Every row gives one point. The ring and each string are closed loops that go straight from each point to the next, and from the last back to the first. Before rounding, they use only three directions, however many columns there are. Count how often each string passes through the ring. Passing back the other way cancels.

Ring, 6 rows:
[[ -9  46 -27]
 [ -9  50   2]
 [-14   6  37]
 [-24 -35  27]
 [ -9 -43  -9]
 [  2  -1 -38]]
String:
[[-28 -51  47]
 [ -1 -58  40]
 [  3 -54  25]
 [  0 -74  15]
 [ 21 -35   3]
 [ -7 -19  -6]
 [-34  -7 -11]
 [ -1 -12  -9]
 [ 34 -27 -14]
 [ 23 -45 -26]
 [-11 -47 -26]
 [-44 -33 -16]
 [-28  -6  -4]
 [ -2 -18   4]
 [  3 -38  18]
 [  3 -59  42]
 [  3 -26  27]
 [-10  -6   8]
 [-42  -8  11]
 [-47 -31  35]]
Times through: 0
String (29 x 3):
[[-29 -50  46]
 [-52 -39  29]
 [-55 -16   9]
 [-48 -19  12]
 [-51 -41  33]
 [-12 -54  56]
 [  3 -30  41]
 [  2 -13  26]
 [-24  -1  10]
 [-50   3  16]
 [-41  11  40]
 [ -3  23  52]
 [ 30  26  44]
 [ 15  15  16]
 [-19  17   7]
 [-48  33   7]
 [-37  52  16]
 [ 14  68  33]
 [ 22  50  29]
 [ -3  52  30]
 [-31  43  26]
 [-46  21  10]
 [-15   9   9]
 [ 11   8  30]
 [ 17   0  45]
 [ -6  -1  14]
 [-32  -3  10]
 [-55 -21  31]
 [-40 -39  43]]
Times through: 2

Ring, 9 rows:
[[ 34 -10 -35  -1  16  24]
 [ 28   5 -34  17  22  17]
 [ 14  20 -11  24  15   2]
 [ -8  29  34  26  -3 -19]
 [-20  19  64  22 -14 -26]
 [-22  -2  79   9 -23 -23]
 [-11 -15  69 -14 -28 -14]
 [  5 -16  41 -27 -23  -3]
 [ 19 -16  11 -26 -12   8]]
String, 21 rows:
[[  7  24  -2  36  16  -2]
 [ -3  54  15  30   3 -22]
 [-14  64  46  12 -18 -39]
 [-11  36  47   8 -17 -27]
 [  1  -2  25  16   0  -2]
 [  1 -13  25  24   5   3]
 [ -9   4  49   8 -13 -14]
 [-23  12  85  -4 -33 -32]
 [-32   0 110 -10 -43 -36]
 [-24 -17  96  -8 -35 -23]
 [ -8 -34  56  10 -10   0]
 [ -2 -14  39   6  -8  -3]
 [ -9   4  56  -6 -22 -17]
 [-33  16 109 -14 -47 -43]
 [-42  15 119   5 -42 -46]
 [-30  10  86  26 -20 -30]
 [ -2 -13  26  34   9   3]
 [ -2   5  28  20   0  -6]
 [ -3  20  33   9  -9 -15]
 [  4   5  15  19   4  -1]
 [ 13 -14  -9  40  25  17]]
Times through: 1

Ring (8 x 9):
[[-11  17 -13 -20  -8  43 -32   3 -23]
 [ -5   8 -23  -7  21  27 -56   3 -11]
 [ 11  -1 -30  18  32  -1 -66  -3  25]
 [ 21   3 -25  26  14 -10 -45 -11  47]
 [ 25  10 -10  25 -29  -3  -9 -17  57]
 [ 20  13   3  17 -67  12  10 -14  53]
 [  6  16   9   0 -79  33  13  -7  26]
 [ -6  20   2 -17 -54  47  -1  -1  -7]]
String:
[[  10   12  -11    7  -20   15  -20   -8   25]
 [  17    1   -6   23  -39    5  -23   -8   50]
 [  24    1    5   32  -77    2    1  -13   74]
 [  20   15   14   16  -98   18   30  -15   59]
 [   9   30    6   -9  -69   34   31  -14   18]
 [   7   19   -5   -2  -36   26   -5   -8   15]
 [   6    8    7    7  -72   28   -3   -4   31]
 [   3    8   17    4 -101   37   10   -2   31]
 [   0   23   14  -12  -91   46   26   -6   11]
 [   3   28    3  -14  -57   40   18   -9    5]
 [   6   20   -5   -4  -36   27   -3   -8   14]
 [  12    2    4   18  -68   17  -10   -5   46]
 [  21    2   15   28 -103   11   14  -11   72]
 [  29   11    9   28  -87    3   23  -19   76]
 [  31   14   -3   28  -52   -5   11  -21   70]
 [  24   21  -15   14  -14    1   -1  -20   42]
 [  15   15  -16   10   -8    8  -19  -12   29]
 [  18   -5  -15   29  -13   -4  -44   -7   52]
 [  26  -17  -27   48   18  -26  -74   -7   72]
 [  23   -4  -38   34   53  -22  -74  -10   48]
 [  14   16  -32    6   42    2  -43  -12   15]
 [   9   15  -19    3    2   14  -27   -8   16]
 [  18   -8  -23   31   10   -9  -61   -5   49]
 [  27  -17  -28   49   21  -28  -75   -7   73]
 [  32   -1  -31   41   28  -28  -51  -17   68]
 [  18   21  -19    7    2    6  -12  -16   26]]
Times through: 5
